Each row of a before or after table is a point. One or more steps were done to the points. Then noise was added and the rows were shuffled. The steps act on columns, c1 being the first. Name the steps. A step turns or swaps two columns, mirrors them in a line or flattens them onto one, adds a multiple of one to another, or multiplies or shifts one. Angles are multiples of 10 degrees, from the lower column toward the higher: turns from -170 to 170, lines from 10 to 170 but not 90. Use the fewest steps. Two steps may share a column if one is a turn and the other turns, adds or multiplies; they go together, in the order done. Otherwise the lowest column goes first.

Before (14 x 3):
[[ -7 -30 -53]
 [-13  -4  53]
 [-42 -30  39]
 [ 29  27  29]
 [-27   0   5]
 [-36 -31   6]
 [-12 -41 -16]
 [ 17   9  57]
 [  8 -12 -53]
 [ 20  -2 -38]
 [-24  13  18]
 [-44 -32  24]
 [ 32  -6  10]
 [-35 -14   4]]
After (14 x 3):
[[-51 -29 -10]
 [ 18  -3 -25]
 [-47 -13 -22]
 [  8 -34  53]
 [-17 -41   4]
 [ 42  -5  30]
 [-27  -6 -30]
 [ -4  -6  26]
 [ 11  15  33]
 [ 35  29 -20]
 [ 22 -29  54]
 [ 61   8   2]
 [ -7 -32  36]
 [ -7 -13  35]]
Steps: turn c1 and c3 by -70 degrees

Before (11 x 6):
[[-25  25  13 -12 -19 -28]
 [  0 -28 -30  -1  -9  -6]
 [ 54 -18   1 -24 -60  -6]
 [-20   2 -55  -2   8  30]
 [ 31   3 -16 -38   0 -10]
 [ -5 -13 -52 -27 -23  -1]
 [-25 -29  28 -46 -35  -9]
 [-23  12   6  -3  11 -56]
 [-15  18 -37  -2  38  26]
 [ -4   0 -36 -12  -5  20]
 [ 45  49 -31   0   4  20]]
After (11 x 6):
[[-15 -28   1 -47 -21 -36]
 [  1 -13   2 -28  -7 -24]
 [ 12   2   0 -39  29  -3]
 [ -4  19  -1  -3 -22  45]
 [ -2 -31   2  -3   2 -12]
 [-60  12   2  -1  20  -9]
 [ 40  51   2   2  24   8]
 [  6   4  -1   0 -31  17]
 [-34  22   0 -11  -5 -25]
 [ 11  -1   0 -13 -16  -1]
 [ 46 -19  -2 -25  30 -59]]
Steps: turn c5 and c6 by 70 degrees; turn c1 and c5 by 50 degrees; multiply c3 by 0

Before (8 x 9):
[[  6 -12  -5   1   1  -6   4  16  -6]
 [ -9 -17 -20   3  -6  -6  -9 -22   5]
 [-14  -6  -5  14  -9   8  -4 -22   3]
 [  4 -20 -23   4 -20  -2 -13  41  -9]
 [  8 -19 -10  17  -1   2  -6 -19   3]
 [ -2  -4  -4   9  -5  -4 -15 -18  -9]
 [  5   5  -3   0 -20   3 -11  -9   8]
 [ 11 -13  -5   5 -18  -7   9   6 -15]]
After (8 x 9):
[[  8 -39  11   5 -15  -7  12  -3 -16]
 [-14 -18   8  14  -7   8 -20 -11   5]
 [ -8 -52  21   3   1  -6 -23  -7   6]
 [  5  16  10   0 -17   3 -14   2   7]
 [  8 -57  10  18   3   3 -19  -7   1]
 [ -4 -12   5   9  -4  -4 -24   0  -7]
 [  4 -36   5   1   3  -6  15   7  -7]
 [  3 -60  29   4 -12  -2  23  36 -10]]
Steps: turn c1 and c9 by -10 degrees; multiply c2 by 3; mirror c3 and c5 in the line at 100 degrees; turn c7 and c8 by -50 degrees

Before (11 x 12):
[[  6   4  32  19   5  37  -4  11  -6 -27  -4   6]
 [ 19 -10 -17  -6   5 -11  17  -8  33 -41 -30 -17]
 [ 19 -14   1  -2   3  -1  34  -2   3  17  -6  -3]
 [ 13  -8   6 -22  -3  -4 -10  10  47 -38  20 -15]
 [  2   2  20  -4  42  18  12  -9 -21 -23  -2  15]
 [-20  13  -6  -3  34   0  39  23  -6 -25 -23 -40]
 [-31 -17   3   6  21 -37 -28 -34   3  -3  26  -4]
 [ -6  28  -1 -29  -9  20  -5 -19 -16 -15  24  -2]
 [-14  30  42 -20 -25 -17  24  -4  21 -14  16 -51]
 [-46 -16  36 -11  20  27   4  12 -22 -37   6  11]
 [-60  12   6 -13  22 -22  -4 -19   8   1  25  17]]
After (11 x 12):
[[  7   3  33  18   4 -39  -4  -2  -5 -27   0  -8]
 [ 14  -7   5 -22   1   0 -10  11  48 -39   0  14]
 [ 20 -14   3  -3   2   2  34  -1   3  18   1   2]
 [-19  15  -6  -4  45  -7  39  21  -5 -25  -1  26]
 [-14  32  43 -20  -5  16  24   2  20 -14   2  57]
 [  3   3  19  -5  33 -15  12 -14 -22 -22  -1 -30]
 [-44 -15  37 -11  15 -30   3   3 -22 -38   0 -15]
 [ -5  29   0 -31  -8 -12  -3 -26 -16 -14  -1   7]
 [-59  13   5 -12  13  27  -4  -9   9  -1   0 -24]
 [ 21  -8 -19  -7  10  13  16  -3  32 -43   0  15]
 [-31 -16   3   6  21  46 -28 -20   5  -3   0  -2]]
Steps: mirror c5 and c12 in the line at 170 degrees; mirror c6 and c8 in the line at 100 degrees; multiply c11 by 0

Before (8 x 20):
[[  8 -22 -14  -1  13   7 -10  -7  15 -16   6  -6 -25  27   4   1   9 -22
   -3   0]
 [-14  -4   3  -6  -7  -8  -6  -8  13  -8  -6   1  -7  27   0  -2   3 -14
   -3 -15]
 [ -6  14   7  33 -37  25  -5  -2 -10  15  24   6 -21  -5   2  -2  -6  16
   17 -12]
 [ 17  -1  25  33 -39 -13  12   6  14  10  28  -3 -12   2   4  20 -24  18
   10 -19]
 [-18  -8  -1 -14  -1  10  21   5  14   0 -10 -12 -23  18   0  14   2 -19
  -25  -8]
 [  1 -12   7 -12  11  18 -10  -5   2   4  -9  -3  -6   1  -5 -11  17  -5
   -3   7]
 [  2 -16  -6   8  -1  -2 -17   9  10   4  -6  -2 -18  11 -17  -2  -4  -8
  -33 -15]
 [ 14   0   2  37 -33  -1  -5  -4 -20  27   7  -2 -12   6   5  10 -30  38
    1   0]]
After (8 x 20):
[[  1 -12   7 -12  12  18 -10  -7   3  -4  -9  -2 -15   1  -5   3  17   5
   -5  11]
 [ 18  -1  24  33 -40 -13  12  21 -24  22  28  -3   2   3   5  -3 -24  -1
   -3 -27]
 [-14  -4   4  -6  -7  -8  -7 -13  11  -8  -5   1 -21  27   1  12   3  19
    5  -9]
 [  2 -15  -6   8  -1  -3 -17  32   4 -61  -6  -2   4  10 -17  11  -4  12
  -26 -10]
 [ 14   1   2  37 -33   0  -5  -2 -14  11   8  -3 -17   6   5  -8 -30 -40
  -24  -6]
 [  8 -22 -14  -1  13   6 -10  -1  15 -12   5  -5 -32  27   4   0  10  25
   14  -1]
 [-18  -8  -1 -14  -1  10  20  27  10 -47 -10 -12  -8  18   0  -6   2  23
  -17 -16]
 [ -6  14   7  33 -37  25  -5   9  -8  39  24   6 -20  -5   2  10  -5 -18
   -3  -8]]
Steps: multiply c8 by 3; turn c8 and c13 by 40 degrees; turn c9 and c18 by 130 degrees; add 0.3 times c14 to c9; multiply c19 by 2; turn c10 and c19 by -70 degrees; mirror c16 and c20 in the line at 110 degrees

Before (8 x 32):
[[-11   4   3 -14  -3  -4 -16  -7   4   9 -28  31  10   4  11  20  -5  11
   14  -8  -4  12   5 -24 -14  -3  -3   7  -9  16  14 -19]
 [ -1   0   9 -15  -1  -4  20  -7 -16   5   7  -6   4 -41  17   1   9 -10
   -4   5   5  19  15 -19  45  26  -6 -13   4  14   5  -7]
 [-10  -9  18 -13  -2   5 -37  -3  -5  -3 -25  30   2  -3 -13   9 -11   0
   -2  -1   3  14   1  -2 -10 -18  -9   8   4   2   3   8]
 [  0  21   2 -12   3   4 -13  -8  -8   8   0  32  25 -20 -13  10   7 -13
   -4  -4 -29  10 -27   0  -9  20  21   2  15  -4  13  12]
 [-13   7   9  -2  -2  -1  37   9 -24  -7 -43   9  -6   0  18  36  -5   9
    5 -10   4   8  12  -6  50  25  35  -9  14   3   9  16]
 [  7  -4  -2 -13   4  -6 -29 -10 -12  21  12   2  -3 -15  24 -10  -8  11
    5   7   5  20   3  -7  -8   8  26  -6 -10  11  45   0]
 [ 15 -14  13   9 -60  -9   0  22  33   7  -4  27  10   0  -9   4   3 -19
   14   1   6  24  -4 -11 -19  19 -15   4  16  10   7 -17]
 [  9   5  13  30  15   5  -8   1 -11  16   3  27 -10  -2  -3   0   7  14
    2  -7 -11  18   8  -7 -17  11  28   6  13  16  11   5]]
After (8 x 32):
[[-11  -6  17  12  -1   6  -3   0  -4 -38 -26  29  -6  -4 -14  10 -12  -1
   -2   0   3  13  -1  -4 -11 -18 -10   7   3   2   9   9]
 [-12   4   4  20  -3  -4  11  -5   6 -17 -27  33  10   3  10  21  -4  11
   16 -10  -3  12   5 -31 -13  -2  -3   8  -8  17  -1 -21]
 [ 10   4  12 -16  16   5  16   0 -12  -9   4  28  32  -4  -4   0   7  12
    1  -9 -10  18   8  -8 -16  12  28   6  14  16 -27   4]
 [  6  -2  -2  38   6  -4  22 -10 -11 -29  14   1  37 -14  25 -11  -9  12
    6   8   6  19   5 -11  -8   8  26  -5 -11  13 -26   1]
 [ -2   1   8  15  -1  -3   6  -5 -16  19   9  -5  -4 -42  15   0   9 -10
   -3   5   5  18  15 -25  44  26  -6 -12   5  14   6  -6]
 [-11   6  11   7  -4   0  -7   9 -24  37 -41   8   1   0  19  37  -5   9
    5 -11   3   9  12  -7  53  25  35  -8  14   2  -5  17]
 [ 15 -15  11  -2 -59  -9   7  24  31   2  -3  26  25   2  -9   3   4 -21
   14   1   6  26  -5 -13 -18  19 -15   4  16  11 -11 -18]
 [  1  21   3  18   3   4   8 -10  -9  -9  -1  32  28 -19 -15  10   7 -12
   -4  -4 -30  10 -27   2 -10  20  20   1  14  -3  -4  12]]
Steps: turn c4 and c31 by -140 degrees; add -1.5 times c31 to c13; swap c7 and c10; multiply c24 by 1.3

Before (9 x 64):
[[  0  -8  40 -22 -16  -3  -3  -1 -18  -5 -13   4  22 -26  -8  -4   2  -3
  -16   3 -12 -33 -14   4  21  -9   9   7 -41  47  -4 -10  -4   3   6   4
  -14  -4  14   5  -6  -2   6   0 -25  12  -1  10  -6   0   2   5  30  10
   13   2 -13   2  -6  10  -9 -26   8 -12]
 [  6 -10  14 -18  -7  19   0   2 -27   1   4  -9  -4   3  -6  29   6  25
   15  15  -3   0 -11  -9  -7   2  10   2   0  11  24  14 -18  -5 -12 -38
  -10  21  -3  -3   3  -5  -5  -8  16 -21   7 -26  -5  20  16 -24   7 -15
   -1   8  13   1  -9 -24  10  36   2 -42]
 [ -1  12 -28 -23   9 -26  -5   4  -3  -9 -26 -17 -15 -46  -2  11 -14  17
    0 -10  -2  -8  -9  -7  27  13   8 -11 -28   3 -33 -16 -30  18   3 -22
  -24  -2   6  13 -20 -12 -58  -2  -9   2  17 -14  14 -23  11  19  -8 -33
   17   7  -4  15   6 -27  -5 -17 -38  -3]
 [  5  -8  12 -13   6  21 -22 -10  13   9  19 -37  -2 -12  -3   1  21 -21
  -15  -5  15  -6 -14  19  10   3  18  13   7  15  18 -14 -12   3 -19 -15
   -6 -12  29 -18  -1   2  23  11 -31 -11  17 -18  54   9  26 -21 -12   2
   14  29  -5   3   7  -2  -1 -11 -27   1]
 [-16  15 -15   8   0   6 -44  -9 -21   3  28  -6   4  16  47  27   8 -23
    8   3  41   7 -25  19  26 -17  12  -8  -2  -8 -10   7  40  -5  -2 -16
   15   1  23   4 -16   3  21   9 -24  -8 -29 -29 -21   2  24 -14  -9 -30
  -28  20  -9  -4 -31  11   1  -7  30  -3]
 [-25  15  25 -10  -3  13 -35  -7 -13 -26  17   6  -3  13 -10  -7  21  42
   -5  28 -22  15  31 -38   7  -7   0 -35  -5 -22  25 -10   8  11   9  10
    1 -16 -23  12 -14  19 -18 -20  -9  -1  17  -1  36  19 -23  19 -15 -33
   34  12  12 -16  -4  -4  -6   2   3   6]
 [ -1  -5 -22   4 -13 -25 -22   3  28 -11  28   3   2  15   1  -6  -7  31
   -5 -17  36  15   0  15   4   2  -3  -2 -22   4 -22  -3  -6  22  -3  25
  -23  10 -19 -12  -9   2 -28  -1  30   0  -9  -1  10 -11 -21  24  -3 -13
    1  -1  47  18 -25   5  29  45  -7 -19]
 [ 10   4  -6   1  17 -13  10  37  14 -17  18 -18   1   0   6  34   8  21
  -16 -13  13 -12  18 -23  10  -4  20  38  -4  21  18 -21 -31  -7   9  12
  -13  -9  -6  14   9  -5   4  -5 -26 -10   0   6   7   3 -22  17  15 -19
  -32 -22 -11  33  16  -7   7  11   7   2]
 [ 11  21  -1   7   2 -12 -23  15  -4  22  -9  29  -8  -5  17 -26 -15  -3
    2  -8  -4 -21   6  19   5   5  -3  15 -12 -13  33 -24 -31   6   1  -4
  -10   4  46  18   6  -6  20  -8 -13  12   4   4 -27  20  10   0   6  -7
   -6 -14  -5  -3  -8  21  17 -12  -8 -18]]
After (9 x 64):
[[-15  17 -19   5   1   9 -43  -8 -23   3  43  -9   3  17  60  27  11 -23
   10   4  43   3 -26  17  27 -17  10  -9 -13 -11  -8   8  36  -8  -3 -17
   13   3  20   6 -13   3 -16  12 -23  -4 -30 -30 -22   1  24 -14  -8 -31
  -26  22  -9   0 -27  10  -2  -7  27  -4]
 [  6  -5  11 -18  -6  16   2   2 -28   2  -3 -11  -5   4  -9  30   5  23
   13  16   1   3 -12 -11  -9   4  12   4   3   9  27  15 -19  -6  -9 -37
   -7  19  -5  -2   4  -5   5  -7  12 -23   5 -27  -7  18  15 -25   8 -10
   -4   7  13   0 -12 -24  10  36   2 -42]
 [ -1   9 -27 -25   8 -25  -8   6   1  -7 -36 -15 -17 -44 -21   8 -16  16
    1  -7  -2 -11 -11  -4  30  15   5 -14  58   1 -30 -17 -28  16   3 -26
  -25  -3   5  12 -19 -14  25   2  -9   3  16 -15  16 -25  11  18  -9 -36
   17   8  -5  18   6 -27  -4 -18 -37  -5]
 [ -1  -4  39 -23 -17  -2  -3  -1 -19  -4 -14   4  24 -26  17  -5   1  -1
  -16   2 -13 -30 -14   5  16 -13   6   8  28  46  -6  -9  -4   2   6   5
  -16  -2  12   5  -9  -3 -31   1 -28  10  -1   7  -8  -1   3   2  32   6
   14   2 -15   4  -6  12  -9 -24   7 -12]
 [  6  -7  12 -12   4  20 -24  -9  16   7  15 -38  -1 -11   3   2  19 -23
  -18  -7  18  -5 -15  18  10   4  19  12 -20  13  18 -15 -13   4 -21 -14
   -6 -13  34 -20   0   0 -15  12 -27 -14  20 -21  55  13  26 -19 -14   2
   11  32  -7   4   5  -1  -1 -13 -27   1]
 [ -1  -1 -23   4 -15 -24 -20   2  30 -11  26   2   1  16  -7  -4  -8  33
   -5 -15  39  17   1  15   4   0  -3  -4  37   8 -23  -4  -8  21  -5  23
  -23   8 -20 -10 -13  -1   7   2  28   0  -9  -3  11  -9 -21  23  -1 -14
    1   0  46  17 -18   8  27  45 -10 -19]
 [  8   4  -3   2  18 -13  13  36  13 -17   7 -15   0   0   6  35  11  22
  -15 -10  13 -11  19 -22  11  -9  19  37  -2  19  21 -23 -31 -10  12  14
  -14  -5  -6  12   7  -5  -5  -2 -27 -10  -2   6   8   5 -23  17  17 -21
  -30 -23 -13  35  20  -6   6  12   9   2]
 [ 14  22   1   8   0 -12 -23  16  -4  18 -19  29  -9  -1  37 -29 -13   0
    3  -9  -8 -23   9  18   7   5  -2  15  -5 -12  35 -22 -30   7   1  -4
  -11   4  46  17   5  -8 -24  -8  -8  11   4   6 -29  19   8  -2   8  -9
   -3 -14  -7  -4 -11  20  21 -12  -8 -20]
 [-29  16  24  -8  -5  13 -34  -9 -13 -25  20   6  -4  13 -22  -9  20  40
   -3  27 -22  16  30 -38   7  -5   2 -34  17 -23  25  -9   5  12   9  10
    0 -15 -22  11 -13  21  11 -19  -9  -1  14  -4  36  19 -25  18 -17 -34
   37  13  13 -13  -5  -5  -6   1   5   5]]
Steps: add 0.3 times c33 to c11; turn c29 and c43 by 140 degrees; add -0.7 times c43 to c15
